Each wall is flat, endless, passes through zero and stands at right angles to its row. A trip goes straight from one point to another. List the walls that it crosses, first one first.

Walls:
(1): -0.083 0.069
(2): -0.033 0.000
(3): -0.044 0.025
Trips:
0.011 0.075 to -0.019 -0.015 -> 2
0.034 -0.033 to 0.047 -0.053 -> none
0.002 -0.024 to -0.031 0.013 -> 2, 3, 1
0.045 -0.010 to -0.043 -0.041 -> 2, 3, 1
0.020 -0.037 to -0.051 -0.044 -> 2, 3, 1
0.020 0.020 to -0.057 0.020 -> 1, 3, 2
-0.006 0.097 to 0.013 -0.016 -> 2, 3, 1
0.019 -0.004 to -0.031 0.052 -> 1, 3, 2
0.040 0.023 to 0.040 -0.048 -> none

Walls:
(1): -0.057 -0.099 -0.025 -0.068 0.024 0.020 -0.083 -0.072 -0.041 -0.062
 0.047 0.002
(2): -0.016 -0.022 0.077 0.105 0.018 -0.052 -0.094 -0.008 -0.011 0.020 -0.052
 -0.011
(3): -0.098 -0.002 0.037 0.074 -0.056 0.018 0.113 -0.072 0.015 0.024 0.033
 0.001
(4): -0.057 -0.053 0.068 -0.025 -0.037 -0.042 -0.046 -0.064 -0.004 0.005
 0.017 -0.034
Trips:
-0.038 0.003 0.036 0.004 -0.025 -0.004 0.016 0.049 0.006 0.059 -0.002
 0.085 to 0.026 -0.073 0.007 -0.001 0.027 0.002 0.009 0.038 0.069 0.024 0.066
 0.021 -> 2, 3, 1
-0.012 0.007 0.055 -0.028 0.030 -0.022 -0.076 -0.032 0.009 0.020 0.018
 0.024 to -0.003 -0.054 -0.017 0.006 0.013 -0.015 -0.027 -0.061 0.011 -0.007 0.019
 -0.016 -> 3
-0.004 0.044 -0.105 -0.013 -0.012 -0.012 0.030 -0.041 0.009 -0.008
 -0.010 -0.061 to 0.017 -0.016 0.018 -0.030 -0.028 0.010 0.031 0.014 0.047 -0.031 -0.088
 -0.008 -> 3
-0.016 0.021 -0.066 -0.013 -0.004 0.035 0.018 -0.017 -0.029 0.010 -0.025
 0.004 to 0.033 0.034 0.045 0.003 0.041 0.019 -0.031 -0.030 -0.013 0.024 0.005
 0.037 -> 3, 1, 2
0.015 -0.038 0.063 -0.092 -0.031 0.040 -0.044 -0.012 -0.048 -0.061 0.016
 -0.005 to 0.021 -0.018 -0.006 0.068 0.010 0.019 0.055 -0.050 -0.027 -0.029 0.048
 0.004 -> 3, 4
-0.030 -0.014 0.028 -0.002 -0.005 -0.099 0.004 0.079 -0.001 -0.014 0.002
 0.015 to -0.039 -0.010 0.008 0.043 -0.012 0.056 0.023 0.025 -0.013 0.042 0.004
 -0.004 -> 3, 4
0.003 0.002 -0.053 -0.020 0.085 -0.017 0.013 -0.037 0.025 0.027 -0.031
 -0.003 to -0.021 0.025 -0.071 -0.080 0.031 0.054 -0.069 0.016 -0.054 0.046 0.071
 -0.030 -> none
0.050 -0.001 0.003 0.052 -0.055 0.004 -0.018 0.002 -0.021 0.037 0.064
 0.028 to 0.006 -0.022 -0.022 -0.009 0.041 -0.010 -0.034 0.042 0.078 -0.015 -0.087
 -0.034 -> 3
-0.015 0.003 -0.042 0.024 -0.048 -0.028 -0.033 -0.036 -0.031 0.014 0.007
 -0.002 to -0.061 -0.026 -0.069 -0.018 -0.038 0.028 0.026 0.031 -0.012 0.057 0.042
 0.018 -> 2, 4

Walls:
(1): -0.005 0.018 0.033 -0.061 -0.031 0.029 -0.021 0.015 0.015 -0.052 0.011
 0.011 -0.002 0.023 -0.026 0.012 0.034 0.026 -0.042 -0.017 -0.037 0.006
 0.027 -0.046 0.004 0.007 0.048 -0.006 -0.064 0.033 -0.095 -0.038 0.013
 -0.027 -0.012 0.021 0.054 0.037 -0.018 0.051 0.033 0.006 0.010 -0.006
 0.030 0.011 0.053 -0.032
(2): 0.025 0.089 -0.075 -0.017 0.009 0.011 0.000 -0.015 0.019 0.000 0.035
 -0.096 0.037 0.064 0.020 -0.039 -0.033 0.008 0.053 -0.031 -0.020 -0.001
 -0.027 0.045 0.052 0.033 -0.050 -0.082 -0.049 0.075 -0.023 -0.032 0.023
 0.039 -0.064 0.018 0.033 -0.043 -0.032 0.044 -0.068 0.021 -0.024 0.059
 0.052 -0.019 0.033 0.000
(3): 0.027 -0.012 -0.061 -0.020 -0.003 0.032 0.023 0.029 0.037 0.021 0.067
 -0.001 0.058 -0.033 0.014 -0.022 -0.060 0.019 0.022 0.019 0.029 0.008
 -0.046 -0.039 0.015 0.036 0.054 0.077 -0.072 -0.019 0.021 -0.001 0.057
 0.046 0.018 0.006 -0.087 0.019 -0.049 -0.016 -0.009 -0.053 0.043 -0.009
 0.015 -0.037 -0.002 0.013
Trips:
-0.019 0.030 -0.017 -0.033 0.036 0.014 -0.010 0.035 -0.031 -0.022 -0.018
 0.038 -0.014 -0.012 0.004 0.065 -0.016 -0.015 0.004 -0.029 -0.015
 -0.071 0.015 0.080 -0.016 0.002 0.023 0.002 -0.040 -0.010 0.041 -0.014
 -0.050 0.033 0.063 -0.012 0.010 -0.097 0.025 -0.089 -0.034 0.016 -0.046
 -0.016 -0.071 -0.061 -0.029 0.080 to 0.021 0.004 0.086 -0.010 -0.035 -0.040 0.056 -0.044 0.038 -0.102 -0.087
 0.045 -0.010 0.057 -0.045 -0.066 -0.002 -0.061 -0.015 0.027 -0.036
 -0.021 -0.017 -0.022 0.052 0.004 0.036 0.047 -0.078 -0.006 -0.030
 -0.017 -0.005 0.002 0.009 -0.017 0.000 -0.017 0.068 0.057 0.045 0.001
 -0.078 -0.057 -0.017 -0.041 -0.021 -0.036 -> 1
0.014 -0.012 0.016 0.026 0.101 -0.018 0.014 0.006 0.036 -0.001 0.026
 -0.049 0.012 -0.018 -0.017 -0.058 0.046 -0.058 0.044 -0.046 0.028 0.066
 -0.007 0.002 0.042 -0.047 0.032 -0.056 0.003 0.056 0.010 0.013 -0.044
 0.006 0.006 -0.080 -0.010 -0.079 0.020 0.096 0.006 -0.034 0.027 0.020
 0.008 -0.001 -0.004 -0.035 to 0.022 -0.011 -0.059 0.044 0.006 0.044 0.061 -0.054 -0.076 0.060 -0.013
 0.013 -0.046 0.008 0.033 0.019 -0.004 -0.025 -0.018 -0.047 0.024 -0.052
 -0.013 0.008 0.032 0.082 0.073 0.016 -0.002 -0.021 0.021 -0.048 0.000
 0.072 -0.044 0.104 -0.006 -0.009 0.028 -0.002 0.015 0.015 -0.057 -0.008
 0.018 0.061 0.012 -0.058 -> 3
-0.022 -0.020 0.025 -0.017 0.009 0.049 -0.062 -0.005 -0.006 0.031 0.000
 -0.021 0.009 0.019 -0.009 -0.023 0.058 -0.031 0.018 -0.024 -0.064
 -0.046 0.091 0.011 0.007 -0.032 -0.030 -0.025 0.006 -0.009 -0.056 0.050
 -0.005 -0.042 0.026 0.004 0.014 -0.009 0.014 -0.010 0.030 0.013 0.034
 -0.037 -0.040 -0.046 0.057 0.035 to 0.017 -0.027 -0.005 -0.039 0.013 0.009 0.030 -0.034 0.032 0.009 -0.038
 0.037 -0.011 -0.023 -0.021 -0.023 -0.030 -0.016 0.053 0.080 -0.025
 -0.019 -0.023 0.042 -0.035 0.031 0.025 -0.031 0.012 0.040 -0.006 -0.077
 0.003 0.038 0.017 0.018 -0.017 0.044 0.006 0.010 0.050 -0.001 -0.026
 0.080 0.010 0.055 0.037 -0.004 -> 2, 3
-0.046 0.031 0.008 0.068 0.021 0.085 0.018 -0.063 0.041 -0.036 0.010
 0.014 0.020 -0.065 0.033 0.043 -0.046 -0.005 0.092 0.016 -0.028 0.076
 0.020 0.038 0.016 0.025 -0.010 0.043 -0.002 -0.085 -0.002 -0.026 -0.020
 -0.022 -0.014 -0.115 0.055 -0.003 -0.065 0.026 0.029 -0.045 0.064 0.099
 0.002 -0.044 0.013 0.050 to -0.019 0.011 0.056 0.003 0.024 0.039 -0.005 -0.051 -0.076 -0.022 -0.024
 0.026 0.091 0.016 -0.016 -0.008 0.090 0.038 0.028 0.064 -0.014 0.027
 0.044 0.001 0.048 0.013 0.059 -0.039 0.039 0.041 -0.014 0.019 -0.040
 0.032 -0.059 -0.040 0.026 -0.038 -0.042 0.078 0.052 0.005 -0.015 -0.061
 0.030 0.045 0.037 -0.005 -> 1, 3
